Each point is reached from the start by the listed moves, each made once or not at all, plus a little noise. Is the number of moves made odd or even? Then give how often each move was made.
(in the rows, 128 means zero)

Moves:
(1): [140  93 137 205 120  96]
(2): [152 155 140 182 105 110]
(3): [129 127 157 127 128  99]
Start: [117 147 109 116 108 126]
Points:
[141 174 151 170  84  79] => even (0, 1, 1)
[119 146 138 116 108  97] => odd (0, 0, 1)
[140 175 121 171  84 109] => odd (0, 1, 0)
[152 139 131 247  76  77] => even (1, 1, 0)
[153 138 159 246  78  47] => odd (1, 1, 1)

Moves:
(1): [149 122 144 131 110 134 156]
(2): [140 149 128 157 180 106 181]
(3): [ 98 146 156 152 131 154 101]
(4): [132 127 131 139 126 103 130]
(5): [144 126 119 155 147 148 112]
(6): [114 159 102 160 135 137 139]
Start: [131 132 145 135 157 108 151]
Points:
[114 202 142 249 239 140 176] => even (0, 1, 1, 0, 1, 1)
[119 145 190 165 143 137 151] => even (1, 0, 1, 0, 0, 0)
[163 147 160 168 190  93 232] => even (1, 1, 0, 0, 0, 0)

Moves:
(1): [127 103 185  97 110 134  81 138]
(2): [186 134 142 110  99 127 137  96]
(3): [ 98 154 132 107 176 119 159 136]
(4): [149 134 154 164 108 177 118  97]
(5): [133 130 130 130 159  94 130 149]
(6): [127 171 109 119 149 134 119 127]
(7): [147 153 121 144 124 138 171 169]
(8): [123 147 121 179  72  63 148 150]
Start: [ 88 145 150 139 131 116 119 140]
Points:
[164 195 224 169  59  78  83 129] => even (1, 1, 0, 1, 1, 1, 0, 1)
[ 80 199 177 206 134  57 160 161] => even (0, 0, 1, 1, 1, 0, 0, 1)
[124 213 199 203  53 124 117 183] => odd (1, 0, 0, 1, 0, 1, 1, 1)
[102 164 194 175  52  67 134 217] => odd (1, 0, 0, 0, 0, 0, 1, 1)

Moves:
(1): [164 150 126 142 150 117 127 124 134 121 113 130  94 114]
(2): [115 147 112 119 141 127 141 134 131 128 126 148 122 123]
(3): [114 126 144 123 120 141 137 135 138 148 144 141 122 130]
(4): [140 145 122 147 123 117 144 118 133 136 132 137 133 117]
(5): [110 118 145  94 136 132 137 115 124 162 169 172 147 121]
(6): [129 125 125 132 133 138 132 121 131 115 132 129 126 148]
(7): [123 129 146 126 136 136 138 136 119 130 134 108 150 128]
(8): [131 120 130 138 124 125 130 142 117 107 129 128 129 122]
(9): [129 125 118 118 129 136 133 128 141 135 153 126 132 113]
(10): [143 141 110 124 150 129 150 118 107 173 144 159  92 119]
(11): [119 136 130 125 129 109 132 122 125 127 142 125 117 130]
Start: [132 143 124 112 131 120 117 118 105 159 129 100 152 103]
Points:
[131 161 121 105 165 119 155 103  76 192 168 108 126 114] => even (0, 0, 0, 0, 0, 1, 1, 0, 0, 1, 1)
[143 160 130  79 162 100 132  95 118 192 194 140 130  70] => even (1, 0, 0, 0, 1, 0, 0, 0, 1, 0, 1)
[128 191 123  69 186 109 173 101  96 249 199 207  83  72] => even (1, 1, 1, 0, 1, 0, 0, 0, 0, 1, 1)
[168 186 122 134 164 104 154 102 120 153 167  85 135  83] => even (1, 0, 0, 1, 0, 1, 1, 0, 1, 0, 1)
[151 194 121 108 188 128 169 126  93 220 150 146  92  76] => odd (1, 1, 1, 0, 0, 0, 1, 0, 0, 1, 0)
[195 184 109 139 175 112 171 116  91 191 165 121 113  50] => even (1, 0, 0, 1, 0, 0, 1, 1, 1, 1, 0)

Moves:
(1): [132 128 135 130 169 144 128 123 138 140 131 159 126  86 122 145 104]
(2): [137 152 112 124 118 121 114 167 143 117 124 138 124 110 139 106 140]
(3): [106 147 142 130 120 117 136 144 128 136 107 120 119 135 122 156 124]
(4): [125 108 125 147 131 143  96 107 144 134 126 139 123 110 141 108 136]
(5): [ 97 119 115 123 154  97 115 132 160 119 153  92 139 161 116 125 160]
(6): [121 112 121 115 145 168 121 151 123 131 114 124 135 115 121 119 122]
(7): [126 118 112 101 124 101 161 123 100  92 128 136 112 106 115 115 131]
(8): [136 137  98 142 102 128  85 134 123 139 114 111 132 142 141 138 101]
(9): [167  93 123 106  98 118 114 119 146  96 110 130 141 139 152 147 126]
(10): [119 135 101  95  90 150 142 125 148 150 120 147 129 108 131 140 118]
(11): [104 101 133 121 113 121 119 140 118 128 155 119 115 129 122 120 124]
(12): [ 86 105 133 128 124 155 126 140 115 110 135 132 163 143 102 122 117]
(13): [118 152 141 103 130 119 117 111 135 136 120 127 152 120 113 131 128]
(14): [124 103 123 180 137 125 139 165 138 124 145  97 145 109 128 119 121]
Start: [146 134 149 158 126 144 143 135 139 142 121 135 152 122 107 120 113]
Points:
[  7 114 119  89 100 183  77 199 198 150 124 124 202  98  59  93 131] => odd (0, 1, 1, 1, 1, 1, 0, 0, 0, 1, 1, 1, 1, 0)
[ 47 118  94  82  81 203  80 191 150 146  86 176 174  17  68 105  48] => odd (1, 1, 1, 1, 0, 1, 1, 1, 0, 1, 1, 1, 1, 0)
[113  86 142 201  68 156  60 157 169 119  76  95 232 130 114 138  68] => odd (0, 0, 1, 1, 0, 0, 0, 1, 1, 0, 0, 1, 1, 1)
[155  42 131 120  83 118 120 109 135  81 126 144 134  96 128 102 121] => even (0, 0, 0, 1, 0, 0, 1, 0, 1, 0, 1, 0, 0, 0)
[198  94  81 173 104 114 115 199 158  81 101 137 163  46 136 123  66] => even (1, 1, 0, 0, 0, 0, 1, 1, 1, 0, 0, 0, 0, 1)
[134 129 121  72  49 167 116 158 182 110  91 169 222 103 101 123  97] => odd (0, 1, 0, 0, 0, 0, 0, 0, 1, 1, 0, 1, 1, 0)
[ 87  32  55 167  38 149  42 210 222 111 148  91 211 121 129  96 102] => odd (0, 1, 0, 1, 1, 0, 0, 1, 1, 1, 1, 1, 0, 1)

Moves:
(1): [129 138 122 142 139 128 123 102 125 142 140 133 130 124 142 114 138 123
 151 131 103]
(2): [102 117 120 119 121 119 135 146 132 129 110 140 138 158 107 117  94 120
 120 132 104]
(3): [127 130 110 115 118 108 134 128 118 124 114 122 143 134 135 116 116 131
 117 146 112]
(4): [151 124 137 136 109 116 128 113 137 132  94 121 125 125 106  97 129  96
 137 130 135]
(5): [132 131 132 108 116 121 136 151 133 144 118 136 118 132 128 113 113 108
 112 124 110]
(6): [131 152 127 118 154 123 148 149 136 131 124 133 123 140  94 145 110 148
 144 111 168]
(7): [130 128 118 132 114 143 147 126 133 124 137 124 122 107 134 127 124 134
 116 141 134]
(8): [136 139 121 120 124 122 115 115 120 129 143 118 149 128 118 118 123 120
 127 140 109]
(9): [129 138  95 130 122 141 126 135 121 109 120 138 159 130 124 103 114 153
 123 124 103]
(10): [130 118 108 131 123 106 136 132 158 122 135 131 126 112 136 119 115 122
  99 135 130]
(11): [129 119 110 119 126 117 131 131 125 116 146 144 123 138 119 118 126 149
 126 133 103]
(12): [122 116 131 118 138 135 121 129 145 124 111 125 131 138 114 132 130 126
 157 122 129]
(13): [122 144 143 122 124 128 124 151 140 126 113 132 115 106 113 107 109 127
 115 131 142]
(14): [109 129 109 116 136 121 137 128 136 115 146 125 120 146 141 117 118 134
 124 123 132]
(15): [126 120 131 134 127 130 130 132 128 126 128 124 128 108 124 121 133 118
 136 126 137]
(16): [125 135 132 130 129 133 151 104 138 112 138 130 137 124 128 134 138 154
 131 107 127]
(17): [124 121 146 133 116 129 133 138 139 129 114 160 143 124 140 108 160 109
 119 126 123]
(18): [133 130 133 124 117 115 112 124 122 158 142 155 146 176 155 136 138 143
 136 117 121]
(19): [114 124 123 104 151 137 126 120 123 108 132 155 131 132 122 122 104 139
 133 118 124]
(20): [109 127 100 122 106 104 135 118 161 115 128 140 112 109 120 118 131 109
 125 135 129]
Start: [ 98 124 121 124 161 117 122 117 141  96 125 123 129 130 117 150 125 115
 132 123 128]
Points:
[ 89 150  53 123  96  46 106  88 215  91 115 197 175 127 134   7 118  70
 112 134  75] => even (1, 0, 0, 1, 0, 0, 0, 1, 1, 1, 0, 0, 1, 1, 0, 0, 1, 1, 0, 1)
[ 53 139  58  87 159  53 181  83 213  70  77 139 138 175  53  91  77 107
 183 113 116] => odd (1, 1, 1, 1, 0, 1, 0, 0, 0, 0, 0, 1, 0, 1, 0, 1, 0, 0, 0, 1)
[ 64 150  65  62 163  92 155 114 188  52  98 228 204 190  99 114 111 175
 165  77 113] => odd (0, 0, 1, 0, 0, 1, 0, 0, 1, 0, 0, 1, 0, 0, 0, 1, 1, 1, 1, 1)
[ 65 123  41  86 178  89 151 103 209  36 101 212 145 138  56  37 113 109
 203  94 102] => odd (1, 0, 0, 1, 0, 1, 0, 0, 1, 0, 1, 1, 0, 1, 1, 0, 1, 0, 1, 1)
[117 126  96 100 131 126 193 144 195  65  73 182 161 114  50  65 124 130
 153  86 114] => even (0, 0, 0, 1, 1, 1, 1, 0, 1, 0, 1, 1, 0, 0, 1, 1, 1, 0, 0, 0)
[ 66 169  50  90 165 110 169 100 242  32 118 206 171  72  69  63  87 141
 137 108 115] => even (1, 0, 0, 0, 0, 1, 1, 1, 1, 1, 0, 1, 1, 0, 0, 1, 1, 0, 1, 1)

Moves:
(1): [130 139 126 136 122 135 136 127 125 137 134 121 142 133 108 122 127 129
 128 123 130 130 136 127 136 130]
(2): [126 131 134 124 131 138 134 135 151 115 118 127 137 140  93 135 124 125
 123 113 114 129 128 137 143 134]
(3): [132 145 119 133 118 119 134 144 131 117 137 144 135 136 132 136 128 123
 122 135 121 130 138 133 117 131]
(4): [118 124 150 107 131 133 132 132 137 128 137 137 130 115 130 126 127 142
 120 127 113 125 137 116 118 130]
(5): [111 119 123 143 128 123 142 121 121 133 119 126 123 139 121 128 127 140
 137 136 142 117 124 133 139 134]
(6): [131 135 131 130 122 121 130 137 122 118 135 131 130 123 123 132 134 119
 122 137 138 128 136 127 132 125]
(7): [137 128 113 125 125 132 130 140 126 135 126 144 123 123 132 130 145 121
 129 131 127 135 121 114 108 122]
(8): [129 130 123 106 128 132 115 123 134 119 124 136 127 124 126 133 133 132
 137 120 131 124 136 129 127 124]
(9): [117 124 121 140 133 137 126 115 120 124 137 136 127 122 122 141 122 128
 131 134 130 113 118 129 122 126]
(10): [135 124 115 127 120 134 110 131 135 128 136 117 124 130 114 116 140 132
 149 139 126 131 132 138 136 116]
(11): [142 129 130 135 132 130 123 148 119 135 129 137 128 131 114 144 142 126
 131 129 107 128 139 132 128 111]
(12): [124 132 120 121 118 127 130 120 124 111 126 121 123 121 130 127 126 137
 129 150 145 111 137 125 117  96]
(13): [127 122 130 141 126 122 155 129 119 125 148 128 129 129 139 131 113 138
 137 128 140 130 127 122 140 122]
(14): [116 119 123 131 129 120 130 112 130 140 124 116 128 116 127 122 141 121
 142 128 123 116 118 129 133 118]
(15): [126 136 147 135 133 106 123 129 144 141 116 139 120 105 137 120 145 139
 140 115 133 131 132 108 120 104]
(16): [121 121 130 116 113 129 136 117 124 127 151 124 112 115 138 145 137 151
 124 111 123 134 129 149 109 137]
(17): [126 151 117 124 109 148 121 118 126 123 141 122 131 143 132 136 147 126
 135 151 126 143 140 119 135 137]
(18): [133 142 123 123 120 137 133 140 139 128 129 123 123 132 122 129 135 118
 128 120 144 123 137 141 131 133]
(19): [141 124 138 130 131 128 128 135 129 122 126 127 135 115 128 139 124 137
 133 120 119 127 129 131 115 128]
(20): [121 111 123 136 114 142 125 123 123 120 131 130 127 120 143 129 119 128
 124 126 130 130 131 142 147 140]
(21): [129 134 126 126 135 122 138 119 118 112 134 155 122 134 140 119 137 142
 120 135 135 120 126 139 121 132]
(22): [124 120 133 134 130 131 125 140 130 120 132 133 139 125 143 137 125 125
 121 125 134 129 129 129 129 120]
(23): [113 123 150 105 120 116 114 123 122 103 124 141 129 117 162 109 113 122
 135 142 134 131 108 109 101 108]
(24): [131 121 134 134 121 128 127 130 129 120 131 125 124 131 125 130 129 135
 128 125 130 114 133 125 127 125]
Start: [141 105 118 122 141 134 144 133  98 139 117 120 129 142 128 137 141 129
 137 108 138 126 121 123 118 121]
Points:
[151 138 107 155 125 150 191 178 100 101 144 148 157 158  47 199 143 136
 156  94 146  97 160 156 140 110] => odd (1, 1, 1, 0, 1, 1, 0, 1, 1, 0, 1, 0, 1, 0, 0, 0, 0, 1, 1, 0, 0, 0, 0, 0)
[115  97 138 127 137 130 196 176  99  82 144 201 146 122 140 172 151 147
 155 119 131  88 106 125  71  76] => even (0, 1, 1, 1, 1, 0, 1, 0, 1, 0, 1, 0, 1, 1, 0, 0, 0, 1, 1, 0, 1, 1, 1, 0)
[ 82  92 138 119  99 155 133 111  99 103 161 149 142 110 167 129 144 175
 194 140 173 125 135  89 133  76] => even (1, 0, 0, 1, 1, 0, 0, 1, 1, 1, 0, 0, 1, 0, 1, 0, 1, 0, 0, 1, 0, 1, 1, 0)
[125 145 108 113  51 114 146 138 105 101 151 123 112 100 140 138 218 159
 198 152 179 109 150 108  51  45] => odd (1, 0, 1, 0, 1, 1, 1, 0, 0, 1, 0, 1, 0, 1, 1, 1, 1, 1, 1, 0, 0, 0, 1, 1)
[132 111 155 101 133 112 196 150 114 116 156 180 108 101 134 152 181 183
 129  81 138 133 133 109  83 100] => even (0, 1, 0, 1, 0, 1, 1, 0, 0, 0, 0, 0, 1, 0, 1, 1, 0, 0, 0, 0, 1, 0, 0, 0)
[ 97 132 143  86 102 137 141 100 120 112 119 131 128 135 121 143 169 167
 172  94 147 141 132 110 102 106] => even (1, 1, 0, 0, 1, 0, 0, 1, 0, 0, 0, 0, 0, 0, 1, 1, 1, 0, 0, 0, 0, 0, 1, 0)
[116  86 139 104  68 152 127 134  83  82 193 153 126  48 167 174 197 187
 200 140 147 104 156  90  66   7] => odd (1, 0, 0, 1, 0, 1, 1, 1, 1, 1, 1, 1, 1, 1, 1, 1, 1, 0, 1, 1, 0, 1, 1, 1)
[110 125 124  77 105 161 133 131 121  67 165 155 146 146 126 149 137 144
 174 144 121 129 135 104 105  98] => odd (0, 1, 1, 1, 0, 0, 0, 1, 1, 1, 0, 0, 1, 0, 0, 0, 1, 0, 0, 0, 0, 0, 1, 0)
[112  86 112 180 103 109 199 142  66  94 177 198 104 108 186 181 166 185
 137 111 187 101 129 138  92 103] => even (0, 0, 1, 0, 1, 1, 1, 0, 1, 0, 0, 0, 1, 0, 1, 1, 0, 0, 0, 1, 1, 1, 0, 1)
[139  89 106 134  76 139 188 155  74  55 166 165 122 135 129 158 151 196
 165 132 142 102 138 160  82  66] => odd (1, 1, 1, 0, 1, 0, 1, 0, 0, 1, 1, 1, 1, 0, 0, 1, 0, 0, 1, 1, 1, 0, 1, 1)

Moves:
(1): [137 111 135 130 116 127 135 114 115 102 137 135 123 146 153 133 126 132
  96 134 128 140 141 115 142 156]
(2): [146 142 117 140 130 122 124 134 145 129 117 122 132 118 132 101 142 115
 138 130 118 156 137 119 106 118]
(3): [146 133 157 121 132 113 121 104 130 127 117 119 113 136 115 125 156 139
 127 126 127 146 130 107 135 118]
(4): [128 137 139 129 134 139 108 147 135 147 117 105 130 146 125 117 114 118
 128 111 118 122 123 124 120 126]
(5): [158 138 105 130 125 130 122 150 143 129 105 104 117 135 130 145 118 124
 125 110 133 133 128 118 132 141]
(6): [129 121 115 138 127 123 145 119 119 126 129 139 118 136 115 124 136 122
 129 132 129 126 134 135 112 112]
(7): [128 129 121 123 123 162 116 129 126 115 136 125 120 130 164 145 126 157
 124 142 134 132 111 109 149 123]
(8): [128 135 139 114 116 124 119 105 129 172 133 132 129 111 112 110 127 129
 125 133 151 117 131 115 128 121]
(9): [148 126 134 125 136 144 141 124 132 130 113 132 137 127 117 127 138 139
 128 129 104 145 129 134 138 125]
(10): [138 125 144 132 119 115 148 152 122 163 124 136 134 121 140 141 141 125
 129 130 151 121 119 111 128 117]
(11): [139 129 134 124 111 121 114 134 110 125 135 129 130 126 131 135 117 128
 113 136 130 125 138 128 126 129]
(12): [123 143 140 118 113 123 126 129 123 122 117 119 131 126 123 108 113 113
 126 127 118 123 120 112 139 145]
(13): [124 102 125 153 129 129 122 127 146 134 145 144 136 112 129 125 138 135
 107 126  95 107 113 142 121 159]
(14): [152 107 139 116 141 142 128 132 104  98 114 133 133 119 133 101 130 119
 110 116 149 132 142 116 124 137]
(15): [124 111 119 127 140 127 120 120 116 119 130 109 140 128 134 135 130 117
 137 131 129 121 119 137 135 131]
(16): [119 131 140 136 111 139 152 133 124 137 114 134 141 110 102 132 124  97
 120 126 132 130 126 111 126 126]
(17): [136 124 129 137 104 136 135 128 131 115 132 140 142 131 133 160 109 132
 156 121 119 132 126 116 139 154]
(18): [114 163 124 113 101 116 111 129 111 138 112 142 118 123 122 114 143 119
 156 121 156 130 122 129 119 124]
(19): [124 138 104 154 154 119 137 130 129 106 138 140 134 142 123 114 133 144
 106 135 140 132 120 136 146 144]
(20): [118 122 127 104  97 136 119 132 129 114 150 130 143 155 126 149 127 151
 145 127 114 133 134 110 158 150]
(21): [119 116 121 143 123 137 129 146 126 138 149 130 100 121 154 132 100 104
 115 110 136 128 107 121 139 116]
(22): [131 124 133 132 115 134 123 126 134 138 125 116 123 119 140 123 124 146
 116 118 123 144 123 115 127 112]
(23): [136 124 132 117 118 124 125 129 106 122 140 110 126 127 139 129 127 118
 133 120 127 143 129 123 108 139]
(24): [113 130 114 159 150 132 141 128 123 130 120 153 115 122 121 125 133 139
 111 123 100 120 152 140 144 122]
Start: [115 138 118 123 128 146 121 131 128 117 122 125 130 120 152 121 132 120
 147 114 122 126 123 110 156 118]
Points:
[206 108 115 145  94 191  86 167  93 107 115  97 162 125 222  80 133 164
  38  88  80 169 129   9 222 208] => even (1, 1, 0, 1, 1, 0, 1, 1, 1, 1, 1, 1, 1, 1, 1, 0, 0, 0, 1, 1, 0, 1, 1, 1)
[121 172 122 104  44 179 103 137 102 155 115 126 169 148 163 122 128 168
 186 108 146 141  71  29 228 138] => odd (0, 0, 0, 1, 0, 1, 1, 1, 1, 1, 0, 1, 0, 0, 1, 0, 1, 1, 1, 1, 0, 1, 0, 0)
[145 186  78 179  82 130 113 161  70  95  67  91 119 132 148  64 119  59
  88  78 111 177 143  58 146 151] => even (1, 1, 0, 1, 1, 1, 0, 0, 0, 0, 1, 1, 0, 0, 1, 1, 0, 1, 1, 0, 0, 1, 1, 1)
[159 149 123 163  85 173 132 119 132 133  87 178 177  51 114  49 158 113
 128  89 129 171 111  60 152 161] => even (0, 1, 0, 0, 0, 0, 0, 1, 1, 0, 0, 0, 1, 1, 0, 1, 1, 1, 1, 0, 0, 1, 0, 0)
[165  89 167 135  60 193  92 156 100 196 169 111 110  96 249 126 102 143
  49  95 107 141  77  37 173 135] => odd (1, 0, 0, 1, 0, 0, 1, 1, 1, 1, 1, 0, 1, 0, 0, 0, 0, 0, 0, 0, 1, 1, 1, 0)
[216 137 137 199  63 147 138 173 140 205 107 110 126  89 142 110 129  86
  93  61 104 185  87  14 138 127] => even (0, 1, 1, 1, 1, 1, 0, 1, 1, 1, 1, 0, 1, 0, 0, 1, 1, 0, 1, 0, 1, 1, 1, 0)

Moves:
(1): [117 130 135 122 119 121 133 140 122 131 135 133 133 132 132 138 139 137
 140 127 141 136 132 118 131 130 142]
(2): [104 128 126 116 115 120 107 141 127 108 123 134 129 127 106 131 137 110
 115 115 126 120 119 112 106 103 127]
(3): [116 106 135 110 111 131 125 137 133 124 120 132 119 117 137 138 124 137
 133 124 133 126 131 107 146 132 126]
(4): [110 125 130 133 134 139 105 133 128 112 116 141 144 120 115 135 126 119
 115 121 140 107 135 131 128 128 134]
(5): [141 138 125 132 124 110  96 126 138 138 108 117 127 160 128 131 120 117
 115 125 135 119  99 130  89 119 121]
(6): [133 157 117 121 121 125 135  97 119 110 125 138  88 136 127 127 159 140
 120 135 120 153 140 127 138 133 113]
(7): [137 123 120 101 124 123 130 135 126 139 137 120 134 119 128 135 119 130
 140 130 140 132 130 122 127 130 131]
(8): [122 138 120 118  91 128 117 100 130 124 139 126 127 131 128 120 144 134
 139 136 107 125 125 117 135 122 129]
(9): [141 120 136 122 137 138 137 134 135 159 132 108 150 127 133 127 121 127
 122 132 146 129 118 137 125 128 124]
(10): [138 107 137 136 107 128 125 128 132 124 116 137 120 107 118 111 121 116
 141 132 123 118 120 148 139 122 123]
(11): [132 120 141 128 142 110 124 129 107 117 121 130 133 138 124 136 132 121
 116 121 128 123 132 128 113 128 126]
(12): [128 135 130 121 124 128 125 128 132 139 135 136 129 128 127 125 129 128
 130 136 123 140 131 122 121 126 129]
(13): [115 121 136 130 117 130 119 111 123 128 124 126 123 110 115 121 123 116
 135 134 125 121 122 140 140 124 129]
(14): [125 144 135 126 121 133 129 119 133 117 126 141 117 114 139 107 118 146
 127 120 142 146 147 119 144 132 139]
(15): [131 135 111 113 116 131 104 137 125 150 111 109 132 133 141 120 122 114
 132 119 138 131  94 122 136 134 137]
(16): [127 170 127 140 129 140 137 132 142 128 124 134 128 136 159 138 112 143
 122 134 139 150 141 128 144 126 126]
(17): [146 127 130 148 156 128 142 148 128 128 120 119 124 140 116 119 124 122
 130 135 120 142 156 141 131 137 121]
(18): [126 125 116  96 112 118 127 109 129 132 132 119 130 114 144 139 145 136
 142 130 132 144 116 113 117 123 144]
(19): [147 107 138 104 136 112 145 126 124 124 134 127 132 140 113 139 131 145
 127 138 107 131 124 141 121 122 138]
(20): [136 121 134 119 143 123 128 118 131 115 146 129 129 141 132 145 143 132
 128 121 118 134 131 129 125 126 131]
(21): [141 115 128 117 126 137 129 118 125 114 134 127 128 136 121 139 126 125
 139 130 110 121 126 128 121 120 134]
(22): [125 136 142 136 133 125 129 163 129 119 140 122 130 120 123 143 140 135
 121 131 134 128 133 107 135 153 143]
(23): [128 122 125 123 120 123 123 119 134 124 122 133 128 131 119 119 129 112
 125 136 125 122 119 126 126 123 126]
(24): [111 122 132 120 120 144 128 148 129 112 137 128 133 118 138 138 120 126
 130 114 135 127 139 128 125 147 131]
Start: [121 123 138 115 128  94 112 118 121 137 122 127 137 124 142 142 131 152
 124 122 138 137 116 136 120 105 132]
Points:
[146 107 193  21 105  57  95 145 133 111 112 126 139 122 140 216 159 167
 125 149 168 190 131 128 112 128 155] => odd (1, 0, 1, 1, 1, 1, 1, 0, 1, 1, 1, 1, 1, 0, 0, 1, 1, 1, 1, 1, 0, 1, 1, 1)
[153  91 173  36  47  67  61 161 145 137  95 103 145 145  98 125 136 138
 136 140 128 149  73  89 107  92 172] => odd (1, 1, 1, 0, 1, 0, 0, 1, 1, 1, 0, 1, 0, 1, 1, 0, 1, 0, 1, 0, 1, 1, 1, 0)
[ 88  85 159   7  81  91 101 134 119  83 154 135 134  81 145 178 146 162
 177 109 149 191 160  79 119  97 178] => even (1, 1, 1, 0, 0, 0, 1, 0, 0, 0, 0, 1, 1, 1, 0, 0, 1, 1, 0, 1, 1, 0, 0, 1)
[115 107 181  79  94  68  87  93  97  94 167 137 148 137 111 177 180 142
 143 141  95 138 116 101 116 101 168] => odd (1, 0, 0, 0, 0, 0, 0, 1, 0, 0, 1, 1, 1, 0, 0, 0, 0, 0, 0, 1, 1, 1, 1, 0)
[122 121 147  35  31  89  95  62 126  53 134 173  90 113  98 119 166 156
 135 137  76 158 126 126 116  75 140] => even (0, 1, 0, 0, 0, 1, 0, 1, 0, 1, 0, 1, 0, 1, 0, 0, 0, 0, 1, 0, 1, 0, 1, 1)
[121 153 120  63  50  81  57  71 119 109 121 138  96 131 128 126 188 133
 133 124  99 162  76 122 127  72 122] => odd (0, 1, 0, 0, 0, 1, 0, 1, 0, 1, 0, 1, 0, 0, 1, 0, 0, 0, 0, 1, 0, 0, 0, 0)
[104 161 159  39  50 113  93 117 122  84 117 152 112  77 160 166 149 186
 151 131 151 200 121 116 167 135 198] => even (1, 0, 0, 1, 0, 1, 0, 0, 0, 1, 0, 1, 1, 1, 1, 1, 0, 1, 1, 0, 1, 1, 0, 1)
[137  97 135  27  36  53  57  74 137  72 117 113  82 121  91 166 197 127
 154 147  93 150  89  90 107  77 136] => even (0, 1, 1, 0, 1, 1, 1, 1, 0, 1, 0, 0, 1, 0, 0, 0, 1, 1, 0, 1, 1, 1, 1, 0)
